Every row gives one point. Any point is a mix of the corners, with weights that add up to 1. It lies inside the corners' shape when no weight is negative. Say inside or outside, and name the corners with a negative weight.
In the rows, zero is written as 128.

Corners:
(1): [210 143]
(2): [163 155]
(3): [80 88]
Points:
[98 88] => outside (2)
[220 159] => outside (3)
[104 118] => outside (1)
[104 116] => outside (1)
[122 119] => inside

Corners:
(1): [ 44 157 193  95 112  94]
(2): [178 134 106 186 124 194]
(3): [114 156  75  66 217 154]
(4): [174  47 114 107 151 203]
(5): [127  90 127 115  99 103]
(6): [132 146 203 181 151 117]
(7): [ 29  77 158 178 158  91]
Points:
[ 96  92 151 105 135 118] => outside (2)
[ 65 145 176 110 121 108] => inside
[ 51  89 151 163 156 104] => inside
[120  90 153 144 162 124] => outside (1, 2)
[ 97 115 173 168 152 116] => inside

Corners:
(1): [202 152 189 147  72 132 121 191 144 117 132]
(2): [ 44 189 201 135  56 135 122  91  47 112 110]
(3): [ 64 223 121 135 126  87 195 170 222 220  78]
(4): [164  61 160  47 107 216  40 124 150 105 139]
(5): [ 77 103 183 129  94 114  92 174  82 210 128]
(6): [151  77  76 187 165  96 119 136 152  73 230]
(7): [130 218 120 219 143 150  99  69 119 173  69]
(8): [ 56  76 175 145  83 147 139  42  73  97 157]
(9): [ 89 176  82 196  51 176  93  61  83 154 121]
(10): [ 95  88 132 127 212 133 182 168 144  81 210]
(11): [166 126  85 195 183 110 173 198 166  98  79]
(12): [161 153  77  80 203 104 183 109 149  80 136]
Points:
[139 126 136 129 150 149 146 132 126  81 138] => outside (3, 5, 6)
[146 147 123 135 140 139 145 118 123  89 117] => outside (3, 5, 6)
[111 109 156 118 109 111 146 132 127 105 150] => outside (7, 9, 10)
[129 111 147 119 143 142 121 146 141 118 136] => outside (9)
[111 162 152 133 108 128 136 123 113 119 123] => inside
[119 144 146 137 133 134 125 130 132 128 120] => outside (9)

Corners:
(1): [134 119 101 179 170 106  50 155 113  93 125 124 136 140 143  84  93 114]
(2): [106  99 134  97  88 114 158 156 115 112 140 158 131 105 137 107  18 108]
(3): [140 109 210 111 119 105 146  78 154 124 103  98  96 126 103 130 180 120]
(4): [115 125 100 117  64 108 112 131 157  97  35 113 151 142 150 196 150 108]
(5): [103 135 112 104 188 107  76 104  34 116 125 100 151 122 134  78 172 150]
(6): [144 152 113 105 133 130 143 157 160 148 168  96 155 151 146  85 131 115]
(7): [130 134 151 117 155  93 111 165 128 165 117 127 145 140  96  91 175 112]
(8): [139 104 191  94 155 207 126 143  39 127 101 116 177 133 105 124 163 119]
(9): [112 114 163 119 159  97 140 111 146 129 132  94 154 120 140 210 171 204]
(10): [119 129 102 105 104 114 101 156 155 103 143  97 145 144  95 166 147 119]
(11): [ 90 131 135 135 157 127  44 144 150 143 130 139 136 131 147 101 155 103]
(12): [118  48 111 124 156  97 137 132 150 109 132 151 139 124 117 156 166 111]
(13): [130  84 118 119  91 127 126 153 119 121 128 112 111 120 150 120 111 168]
(14): [102  88 122 133 157 171 135 134 135 162  80 130 136 105 122  86  50 135]
(15): [152 113  88 166 130 104 147 114 153 155 160 140  53 141 152 172   7 115]
(16): [126 155 111 143 159 148 158 152 110 102 118 143 100 144 146  69 167 129]
(17): [162 123 157  97 115 124 167 139 109 114 116 125 123  47 140 126 142 124]
(18): [172 120 102 130 141 138  54  91 111 119 100 143 133 138 165  75  76 164]
(19): [116 135 129 154  86 108 152 137 106 113 153 137 157 110 122 109 168 114]
Points:
[134 116 115 139 134 113 126 130 136 138 137 132 104 132 138 137  87 120] => inside
[131 121 134 127 127 122 134 130 123 122 125 124 125 123 132 119 135 124] => inside
[122 140 133 105 135 119 101 134 128 117  92 115 149 117 136 101 140 125] => outside (8, 12, 13, 15, 19)
[116 108 140 143 149 123 126 133 112 124 109 124 127 121 125 130 175 130] => outside (2, 6, 10, 18)
[125 113 140 116 130 140 124 135 112 123 104 120 146 127 129 135 133 128] => inside
[132 127 142 117 133 134 118 133 119 129 119 115 138 127 131 113 131 127] => outside (12)
[130 116 127 122 127 125 116 139 121 121 120 129 131 128 129 104 120 115] => outside (9)
[120 116 127 127 139 120 120 137 128 127 121 115 133 128 126 131 152 127] => outside (2, 18)

Corners:
(1): [ 43  92  83  70  74  81 145 171  99 182 192 134 123 172 132  80 172 108
 166  82]
(2): [ 94  80  42   7 106 123 204 121  58 100 187  62 167 213 126 139  45  71
 194  88]
(3): [138 126 116 137  91 156 125 213 138 143  76 165 202 207  82 176 108  67
 127 112]
(4): [ 87 141 154 105  53 136 168  86 107  83 130 136 210 138  63 139 123  90
 144 166]
(5): [ 89  59  70  79 158 185 130  73  64 155  78  91  96 167  30  68 155 143
 122  63]
(6): [155 185  85  66 133 162 248 139 119  99 129  53 149 202  93  73  95 195
 165 163]
(7): [ 72  66 158  80 114 180 177  92 141  89 138 121 122 136 138 146 139  93
 182 102]
(8): [156 173 140 150 181 118 162 157 186 133 105 140  60  62  78  77 114 169
 102 167]
(9): [115  96 208 159  53 163 169 108 109 163 109  72 130  66 133  91 133 116
 145 156]
(10): [ 54 107 109  97 114 184 154  55  89 187 132 172 155  82  67 126 220  89
 100  92]
(11): [108 161 133 145 165 152 133 115 104 188 183  76 163  86  76  43 180 126
 148  88]
(12): [ 52 137 142 119 129 132 121 103 172 128 197  36 136  93 117 152 175  77
  99  74]
(13): [153 170 181 158 144  83  83 229  89 132 143 157  77 117  83 125 154 178
 121 108]
(14): [110  67 157  60 118  79 236  36  70 126 143  53 191 132  69 133 123 142
 168 129]
(15): [112 126 153  73 132  86 135 142  99 185 146 146 108 153 132 172 108  80
 163 196]
(16): [ 45 165 150  68  79  53  98 215 164 198  93 109  77 121 118 209 109  99
 243 171]
(17): [112 126 216  68 139 159 117  55 158 105  82 120 203  55 134 119 108 100
  46 144]
(18): [ 66  54 119  55 205  99 218 208  73  56 149  13 211 194 102  93  52  76
  96  80]
(19): [ 85 173 125 138 102 136 211  27 103  92 104  73 223 155 105  84  84 128
 132 108]
(20): [ 85 203 127  42 131  98 193 139 147 107 160 118 100 193  83 111 106  55
 151  87]
(21): [113  85 124  38 170  21  92 133 123 162  55 119  80  79 113 156 227  70
 106 168]
Points:
[ 95 123 163 115 137 130 145 110 125 126 115 102 162 101  81 116 142 102
 113 112] => outside (1, 2, 6, 15)
[ 93 109 111  77 140 142 178  85 108 117 137  89 171 146  88 102 130 101
 116 104] => outside (9, 13, 16)
[103  98 122 103 125 160 184 114 102 110 146  93 163 150  99 107 110 126
 126 106] => outside (11, 16, 20, 21)
[112 113 159 106 119 132 138 143 133 131  86  81 116 117 127 140 102 120
 142 147] => outside (1, 4, 10, 11, 14, 20)
[ 89 112 131  85 121 126 168 120 101 128 139  85 164 147  98 119 128 101
 142 112] => outside (8)
[106 109 124  88 147 133 166 113 102 132 135  97 144 134  99  99 134 112
 118 104] => outside (4, 16)
[107 134 141 101 115 130 167 128 124 133 125 101 132 126 100 109 124 120
 142 136] => inside
[ 97 125 126  88 114 122 167 133 113 132 127 104 128 152  96 128 125 115
 157 127] => outside (11, 17)
[108 141 143  97 155 124 110 175 118 126 152 142 113 143  87 122 172 112
 104  96] => outside (2, 8, 9, 14, 16, 19)

Corners:
(1): [137  91 128 111  77 145 173 121 178  89 103 169 115 143 151 178 127 101
  74 104]
(2): [137 142 156  78  67 103 172 110 196 107 119 149 139 104 163 157 102  72
 155  27]
(3): [127 146 121 107 206 183 164  76  82 101 199 110 114  82 111 116 143 117
 138 164]
(4): [141  95 130  99 140 113 138 145 184 110 101 156 136 149  99 153 120  66
 122 109]
(5): [176 135 111 117 118 121 127 169 135 157  67 156  74  78 128 187 150  37
  90 162]
(6): [ 98  71 125  88 184 136 152 120 146 105 189  95 156 102 142  84 134 176
 129 151]
(7): [ 95 119 104 158 103  99 160  96 249  86 114 149 197 142 167 155 124  91
 144 106]
(8): [134 186 143 114 164 136 114 137 133 123 114 118  99 119 110 138 115 164
 136 204]
(9): [113  51 105 100 200  93 201  86  70 128 222  71 123 121 157  88 133 119
 125 192]
(10): [156 163  99  78 125 162  62 143 130 161  59  93  82 139 101 142  67  50
  51 112]
(11): [ 84  90 102 123 206 108 145  70  74  69 171  79 123  84 127 117 132 161
 218 122]
(12): [145 146  89 150 160 144 171 116  78 165  77 180 129 108 127 160 150 143
 167 124]
(13): [144  63 111 120 148 142 174 104 129  93 197 102 157  78 134 115  97 164
 153 198]
(14): [142  84  93 124 161 114 186 128  80  50 193 119 179 109  97  64 110 158
 149 162]
(15): [145 122 155  74  92  92 116 112 180 148  97 167 146  97 130 178 132  58
  70  81]
(16): [ 96  97 128 136 195 118 125 155  63 101 195 115 118 111 112 110 114 109
 161 189]
(17): [115 122 142  93  49 127 109 105 166 111  63 143 165 148 162 134 143  39
 150  70]
(18): [184 103  94 127 110 121 110 130 116 165 148 166  69 122 122 155 151  82
 119 150]
(19): [202 105 175 156  87 119 121 137 167 135  75 130 115 146 134 136 121  67
  59  65]
(20): [155 137 122 139 124 131 189 132 101 105 180  60 180 102  65 133 152 174
 175 125]
(21): [ 98 117 107 148 167 122 167 113  89 145 161 113 111  84  70  81 129 198
 190 195]
Points:
[126 103 120 110 137 122 151 112 125 117 142 116 138 118 135 123 130 108
 137 136] => inside
[164 121 123 124 112 131 140 137 142 122 108 137 118 126 129 150 124  78
 103 129] => outside (6, 11, 15, 21)
[134 142 112 112 137 138 148 120 115 133 122 138 128 101 117 149 130 102
 112 168] => outside (2, 4, 6, 11, 18, 19)
[139  85 115 115 126 113 148 124 136 112 129 128 143 127 135 133 128  89
 118 125] => outside (2, 3, 8, 21)
[134 109 122 116 143 127 153 122 125 118 149 120 135 113 124 125 128 119
 130 143] => outside (11)
[136 112 119 119 135 126 151 114 129 112 142 123 133 104 128 131 122 120
 136 137] => outside (4)

Corners:
(1): [ 68 119 105 136 154 141 152 159 100  88  74 136 146 181 187 158 116 177
 112  77]
(2): [131 153  70 189 159  75 168 151 216 193 106 148 164  44  70 114 122 102
 124 101]
(3): [117 162 133 163 121 146 140 215  62 182 152 152 144 133  80  95 169 105
 127  78]
(4): [195 161 112 139 136 121 155 144 186 151  53  89 214 123 130 147 155  77
 117 137]
(5): [100 171 184 116 154 197 156 197  29 111 144 186 126 132 151 110  85 180
 171 141]
(6): [ 81 177 147  95  35 137 155 128  82 105 144 153  47 116 123 137  86  80
 162 107]
(7): [ 98 147 115 240 163  93 148 127 108 164  85 174 177 114 108  61 121  47
 135 197]
(8): [170 158 115 134 151  78  70 145 130 158 127 116  71  94  94 165 139 103
 165 225]
(9): [147 107 145 138 135 137 146 111  92  76 177 118 161 141 113 156 108  91
 184  68]
(10): [161 163 128 163 108 118 107  16 206 100 106 191 230 121 144 224 239 106
 102 170]
(11): [173 173  16 163 141 143  80  66 230 142 102 112 142 128 170 113 178  64
  86 171]
(12): [157 164  90 147 133  77  23  73 249  49 145 134 173  95 131 205 220  30
  35 204]
(13): [110 142 121 130 148 154 188 169 160 133 151  83 153 174 174  77 113 164
 158 152]
(14): [131 164 177 147 189 111 140 107  50 134 186 100 118 156 213  68  55 121
 112 117]
(15): [110 149 136 149 138 185 187 120  96 140 155  99  91  88 123 123  93 173
 118 157]
(16): [106 203  97 219 148 120 128 124 218 124 108  91 130  62  89  82 203  85
 135 106]
(17): [135  78 120 137  94  74  47  73 163 106 103 132 143  27 140 182 186 148
 145 145]
(18): [155 150 122 117 143 168 128 176 194 117  71  92  77 157  52  46 138 104
 104 121]
(19): [ 76 130 135  41 169 145 154 108  39  84 127 116  59 130 198  77 117 113
 137 122]
(20): [ 72 154  84  67 119  90 140 138  28  97 122 112 110 142 121  83  92 152
 141  78]
(21): [171 117 132  92  76  90 163 121  55  42 168 166  85 133 138 156 130 137
 144 115]
Points:
[129 133 132 130 120 120 134 129 111 107 111 141 141 125 123 138 140 114
 138 145] => outside (2, 11, 14, 16)
[117 149 119 136 137 123 140 142 113 119 129 123 117 119 131 108 123 115
 137 124] => outside (10)
[122 158 111 139 138 113 129 130 127 123 119 118 126 111 122 113 137 111
 134 129] => inside
[121 166  98 126 144 125 141 138 135 125 128  94  94 121 138  92 129 109
 108 123] => outside (5, 7, 9, 10, 17)

Corners:
(1): [114 177 109 108  90 126 115 119 162 123 121  82 117 138 176 139 114 119
  62  91]
(2): [ 40 127  32 116  93 125 128 117 128 147 103 124 124 191 104  73 128 110
 147  54]
(3): [249 172 175 108 119  90  92 143  98  94 122 172 116  70  30 180  97  94
 243 142]
(4): [115 139 111 134 127 148 107 183 104 110 125 171 103  85 160 101 114 107
 146  85]
(5): [ 57  96  82  85 100  93 134 127 136 150 127 141  40 129 167  84  55 102
 126 107]
(6): [119 167 108 153 100 124 130  93 121 113 120 150 137 148 160 118  89 132
  33 126]
(7): [208 111 212 114 106 116 106 111  77  87 111 160 153  99  93 186 164 134
 191 120]
(8): [220 112 178 113 156  89 109  59 121 163 185 189  79  84  54 135 170 126
 228 134]
(9): [236 113 218  60 130 105  66 126 173 143 112 231 125  99  26 144 142 127
 213 136]
(10): [237  91 167  80 139 117 142 162 109 117 162 144 173  99  71 140 168 135
 171 168]
(11): [ 97 157 118 117 107 198 139 111 154 142 124 138 119 195 181 139  80 153
 104 132]
(12): [ 99 150 144 130 134 193 105 105 141  80 121 115 140 161 153  67 118 170
  71 146]
(13): [ 63 154 140 154 118  74 113 144 116 141 136 136  99 128 159  95 109  52
 138 159]
(14): [ 53  84  63 121 169 139 131 129 124 111 105 138  90 125 138 101 116  33
 133 107]
(15): [216 155 136  91 122 117  89 134  65  83 153 183 117 137  53 152 175 101
 162 114]
(16): [ 25 123  74 105  67 143 165 141 148 155 133 131  74 111 116  95 111  92
 115 120]
(17): [ 69 173 124 118 142 141 106 123 124 137 131 143  99 124 150 134 115 170
  82 125]
(18): [ 88 124 122 171  95 164 137 148 165 149 113 119  80 198 150  97 118 178
  46 107]
(19): [133 126  95 123  91 141  95 128 150 160 111 101 113 122 171  95 100 145
  86 183]
(20): [110 111  79 121  87 146  99 134 199  97 154 129 123 185 165 131 109 156
  96 140]
(21): [219 111 168 105 106 128  47 118 110 113 193 131 161 114  41 160 146 123
 169 108]
Points:
[159 134 136 108 116 123 102 129 117 117 139 154 114 126  96 132 129 118
 147 122] => inside
[102 127 109 115 111 132 125 135 130 124 118 148 112 140 129 108 111 120
 123 124] => outside (1, 8, 21)
[137 126 131 113 120 127 116 125 123 117 134 149 118 128 110 128 129 117
 144 119] => outside (19)
[145 127 135 112 114 129 104 130 125 122 137 138 120 127 113 129 129 119
 142 127] => outside (6)
[132 124 127 114 116 129 113 127 140 127 135 137 118 129 124 122 120 121
 131 128] => outside (15)
[115 137 118 123 114 133 124 132 125 121 136 137 114 136 135 121 120 117
 122 118] => outside (9, 19)
[136 126 126 114 114 124 111 130 127 125 135 140 114 125 111 122 126 121
 133 123] => outside (11)
